Each row of a before or after table is a point. One or more steps were done to the points. Then noise was added and the rows were shuffled. The steps act on columns, c1 being the first. Write out the steps. A step turns or swaps two columns, mirrors them in a line or flattens them onto one, adds a multiple of one to another, or multiplies or shifts one. Angles are multiples of 10 degrees, from the lower column toward the higher: turns from -170 to 170, lines from 10 to 170 but not 90. Use the fewest steps. Two steps may share a column if one is a turn and the other turns, adds or multiplies; they go together, in the order done. Otherwise the lowest column goes first.
In the rows, zero is written as 128.

Before (13 x 3):
[[112 188 171]
 [157  91 140]
 [ 66 209 188]
 [ 96 134 159]
 [ 80  98 141]
 [126 129  78]
 [101 216 130]
 [156 143 226]
 [113 125 181]
 [186 103 181]
 [180 111  83]
 [177 123 144]
 [178 174 127]]
After, 13 rows:
[[171 163  98]
 [ 99 225  96]
 [121 177  22]
 [192 148 158]
 [105 255 134]
 [168 141  56]
 [148 174 170]
 [179 213 114]
 [ 74 142 132]
 [ 86 174 110]
 [ 49 247  91]
 [152 130 108]
 [101 164  86]]
Steps: mirror c1 and c3 in the line at 170 degrees; shift c2 by 40

Before:
[[ 75  74  87 202  95 139 188  63]
 [189 193 188 173 135  76  75 173]
 [152  55 159 111  98 155 167 122]
 [128 191 120 139 196 170 152 146]
 [167 190 101  90 155  75 131 101]
 [121 183 165  96  95 118 163  97]
 [147 169 140  81 197 177 139  59]
 [100 198 156 109 103 196  70 179]
 [ 89 134 140 196 159 113  87 162]
 [103 177 178 114 116  92 109 163]]
After, 10 rows:
[[124 137 188 176 134  76  77 171]
 [173  74 158  97  98 154 168 122]
 [ 97 162 164  80  96 118 162  96]
 [114 145 101 104 155  74 131 101]
 [131 123  88 186  94 139 189  63]
 [ 94 167 179 107 115  91 109 164]
 [114 142 139 115 198 177 141  58]
 [ 83 184 158  96 105 195  69 179]
 [108 151 139 213 162 113  87 162]
 [ 98 166 119 173 196 171 151 146]]
Steps: flatten c1 and c2 onto the line at 130 degrees; add 0.5 times c5 to c4

Before (9 x 11):
[[ 77 224 138 129  99 136 144 127 106  86 160]
 [145 118 107 139 104 109 106 161 109 118 128]
 [157 122 166 104 101 103 101 127 145 105 155]
 [154 119 147 151 108 149 134 122 107 100 164]
 [152 117 137  96 102 118 122 130  98 137 167]
 [151 130 113 121  86 108  87 110 102 114 168]
 [ 88 129 141 123 116 152 136 115 249 125 115]
 [155 118 113 182  97  95 210 108 114 130  94]
 [ 85 173 116 148 161  96 100 112 147 136 127]]
After, 9 rows:
[[143 127 116 148  83 139  88 110 101 140 171]
 [123 118 114 107 103 194 209 104 108 149  95]
 [103 133 139 117 114 104 137 119 247 132 117]
 [157 121 164 163  96 134 102 125 143 121 155]
 [133 116 105 135 101 148 103 163 111 136 129]
 [ 68 177 119 137 163 164  99 110 144 119 125]
 [159 118 136 159 109 113 119 127  96 150 167]
 [ 80 219 140 124  79 126 145 126 103 103 160]
 [157 117 147 105  94 126 132 119 107 116 164]]
Steps: turn c4 and c6 by 140 degrees; add -0.5 times c6 to c1; turn c5 and c10 by -30 degrees
